Every row gives one point. Examples show where two turns around zero, p and q, send a point. Write where each new point lands after one turn and then the other. Backwards means that the second turn is done in reverse. Each puzzle has new turns, and all numbers are rounded.
In the rows, 100 means zero.

Turn p:
77	98 => 86	82
141	88 => 137	122
84	131 => 66	109
124	88 => 125	109
74	94 => 87	77
Turn q:
105	91 => 105	91
97	59 => 98	59
83	111 => 83	111
115	139 => 114	139
Where do these land?
q, then p: 82	78 => 105	72
p, then q backwards: 110	81 => 121	94
p, then q backwards: 125	99 => 118	117
p, then q: 83	142 => 57	115

Turn p:
97	139	133 => 106	150	109
100	112	90 => 91	106	89
91	44	84 => 99	43	116
74	87	101 => 84	90	122
124	93	104 => 123	95	90
114	126	87 => 96	116	72
Turn q:
110	75	99 => 125	90	105
61	120	113 => 57	87	108
110	154	86 => 71	142	75
97	111	111 => 88	107	108
110	70	112 => 126	89	118
111	70	78 => 133	85	85
Where do these land?
q, then p backwards: 112	55	117 => 113	63	130
p, then q: 119	89	84 => 122	92	86
q, then p backwards: 110	100	133 => 80	97	128
q, then p: 82	123	84 => 68	91	103
p, then q: 77	133	82 => 61	86	85

Turn p:
97	62	83 => 103	64	79
105	79	64 => 109	84	62
124	116	118 => 121	117	121
103	134	116 => 98	132	120
72	110	120 => 71	104	120
Turn q:
86	76	109 => 79	96	119
89	126	113 => 123	118	111
88	72	68 => 59	105	84
137	127	109 => 140	82	85
Where do these land?
q, then p: 92	81	105 => 84	91	111
p, then q backwards: 107	149	78 => 67	131	71
p, then q: 125	85	88 => 97	77	78
p, then q: 57	102	115 => 84	127	133
q, then p backwards: 120	83	114 => 96	72	109

Turn p:
107	100	74	67 => 103	93	61	84
127	108	105	124 => 124	107	109	126
94	66	74	80 => 78	70	70	99
94	82	103	89 => 91	81	99	93
94	123	158	131 => 116	119	165	98
84	122	85	108 => 89	129	94	99
Turn q:
93	92	152	88 => 124	91	145	117
117	132	83	98 => 105	132	77	100
73	66	100	86 => 85	73	125	78
102	83	95	72 => 110	93	109	70
117	110	95	129 => 100	101	73	123
69	134	93	133 => 59	124	98	131
129	82	82	95 => 117	85	74	82
Where do these land?
q, then p: 117	115	82	110 => 96	118	77	108
p, then q: 116	110	78	45 => 107	107	72	45
p, then q: 95	70	134	107 => 112	67	129	110
q, then p backwards: 77	75	109	125 => 92	60	105	111
q, then p: 94	129	97	113 => 94	131	105	105

Turn p:
102	92	88	86	83	93 => 97	92	97	77	92	107
118	107	115	100	108	97 => 120	114	97	108	97	101
99	80	84	104	107	94 => 101	91	104	84	115	86
94	106	176	126	98	97 => 125	111	140	153	64	91
100	110	78	110	93	102 => 84	98	81	96	100	91
87	106	77	85	109	93 => 80	109	98	83	116	108
99	99	82	88	102	124 => 93	85	85	99	117	116
Turn q:
110	76	111	97	112	89 => 116	100	104	92	125	89
80	82	91	108	105	99 => 101	80	80	92	107	101
68	98	93	88	70	84 => 94	91	72	102	76	70
75	112	103	72	95	91 => 78	107	91	85	85	75
132	115	93	85	122	128 => 103	119	133	80	95	130
102	73	97	105	72	84 => 129	89	86	113	96	79
101	113	95	99	120	82 => 89	122	89	96	113	105
116	123	100	127	105	121 => 91	101	117	121	98	134
117	108	116	119	99	121 => 99	93	127	119	103	116
Where do these land?
q, then p: 100	88	111	105	132	86 => 103	119	106	104	133	106
p, then q: 80	97	112	85	90	97 => 91	81	117	103	95	88
q, then p: 156	110	110	95	98	95 => 121	127	84	139	80	102
p, then q: 78	90	122	112	114	109 => 93	88	107	120	129	96
p, then q: 78	106	98	121	87	91 => 90	91	80	112	100	78
q, then p: 83	86	60	105	90	122 => 105	60	82	76	100	113
q, then p: 120	133	91	86	92	100 => 84	106	87	121	71	111
p, then q: 105	89	96	89	98	100 => 107	101	110	88	99	98

Turn p:
118	55	92	108	89	103 => 101	62	83	115	81	83
61	51	111	83	97	119 => 52	54	109	97	96	113
112	103	70	124	104	73 => 111	122	84	95	73	72
132	123	132	98	141	96 => 121	115	111	104	152	73
63	127	92	110	93	129 => 72	129	98	110	98	138
114	119	117	101	77	74 => 134	108	127	99	90	101
100	123	86	76	99	107 => 109	111	88	80	110	122
Turn q:
152	98	98	84	95	108 => 131	112	114	62	112	112
124	72	124	100	128	125 => 132	70	125	103	126	113
60	130	124	148	120	114 => 69	84	95	153	87	141
70	124	73	85	97	70 => 71	129	67	107	100	78
81	95	90	79	78	105 => 81	90	89	81	94	78
134	78	85	108	100	104 => 142	101	104	87	93	99
80	104	106	96	83	73 => 75	115	107	106	89	79
Where do these land?
q, then p: 89	108	102	81	95	118 => 79	89	95	83	102	102
p, then q: 102	117	82	80	100	122 => 110	89	71	88	113	110
p, then q: 100	112	129	74	142	44 => 83	132	136	104	161	83
p, then q: 136	82	129	105	101	122 => 142	98	112	131	93	101
q, then p: 85	109	120	152	107	119 => 83	88	94	153	83	114
p, then q: 98	99	79	119	116	56 => 74	142	107	86	96	82
p, then q: 93	80	96	78	100	123 => 110	71	85	104	104	82
q, then p: 79	110	79	131	69	122 => 98	82	86	105	59	133
p, then q: 118	82	82	81	70	74 => 119	101	116	59	91	78

Turn p:
111	83	99	105	62	62	97	139 => 87	96	103	109	110	40	92	72
97	95	90	107	93	118	101	65 => 119	86	118	97	78	118	97	108
76	102	136	79	129	100	95	76 => 111	90	85	113	126	124	116	140
85	106	102	96	101	136	80	97 => 91	94	113	73	105	120	91	121
89	122	111	91	128	109	88	85 => 88	100	92	104	106	132	111	124
127	90	83	70	84	91	132	113 => 118	93	90	99	113	95	99	46
96	86	109	119	118	123	111	90 => 124	121	102	91	92	110	96	120
90	114	93	111	88	94	93	92 => 88	88	106	100	82	95	108	106
108	107	102	126	75	86	130	132 => 100	121	99	88	89	58	121	75
161	103	92	98	98	72	59	126 => 57	121	126	140	117	91	75	63
60	93	84	97	126	109	113	86 => 115	89	64	86	83	117	93	124
Turn q:
114	100	128	71	102	72	128	70 => 80	91	65	118	93	61	81	83
79	93	111	125	114	118	98	83 => 88	96	124	75	99	106	94	75
118	93	65	88	86	100	97	96 => 97	112	83	101	80	113	104	130
74	108	107	93	70	71	101	112 => 88	94	106	142	122	109	90	105
81	135	101	69	120	106	54	90 => 140	120	131	120	73	92	69	91
122	94	95	102	109	100	62	89 => 121	82	105	94	64	104	102	107
95	85	98	89	106	106	110	124 => 96	110	108	99	113	85	119	114
127	83	116	139	98	142	138	108 => 87	99	77	54	119	109	145	72
90	107	81	123	97	85	113	128 => 101	96	101	94	137	117	96	122
Where do these land?
q, then p: 123	128	109	88	115	67	111	109 => 83	113	97	130	85	99	67	82
p, then q: 112	94	69	86	114	84	100	39 => 85	88	99	74	80	143	144	85
q, then p: 24	90	114	109	85	122	109	81 => 102	88	104	96	108	116	138	173
p, then q: 128	113	81	97	103	108	82	121 => 98	111	124	107	87	105	77	74
p, then q: 112	90	91	79	77	112	109	114 => 95	95	98	99	69	78	88	94
q, then p: 99	90	87	81	89	113	104	134 => 95	128	82	89	96	95	126	88
p, then q: 107	89	96	125	100	106	110	108 => 114	96	85	120	99	107	91	95
q, then p: 108	123	114	96	85	57	93	69 => 93	94	126	108	71	88	57	115
q, then p backwards: 113	79	115	106	115	119	87	117 => 94	113	113	106	70	106	122	93
p, then q: 113	109	110	111	109	119	109	72 => 109	111	82	97	109	103	123	75
p, then q backwards: 63	94	115	121	106	94	86	136 => 108	80	76	77	125	85	135	103
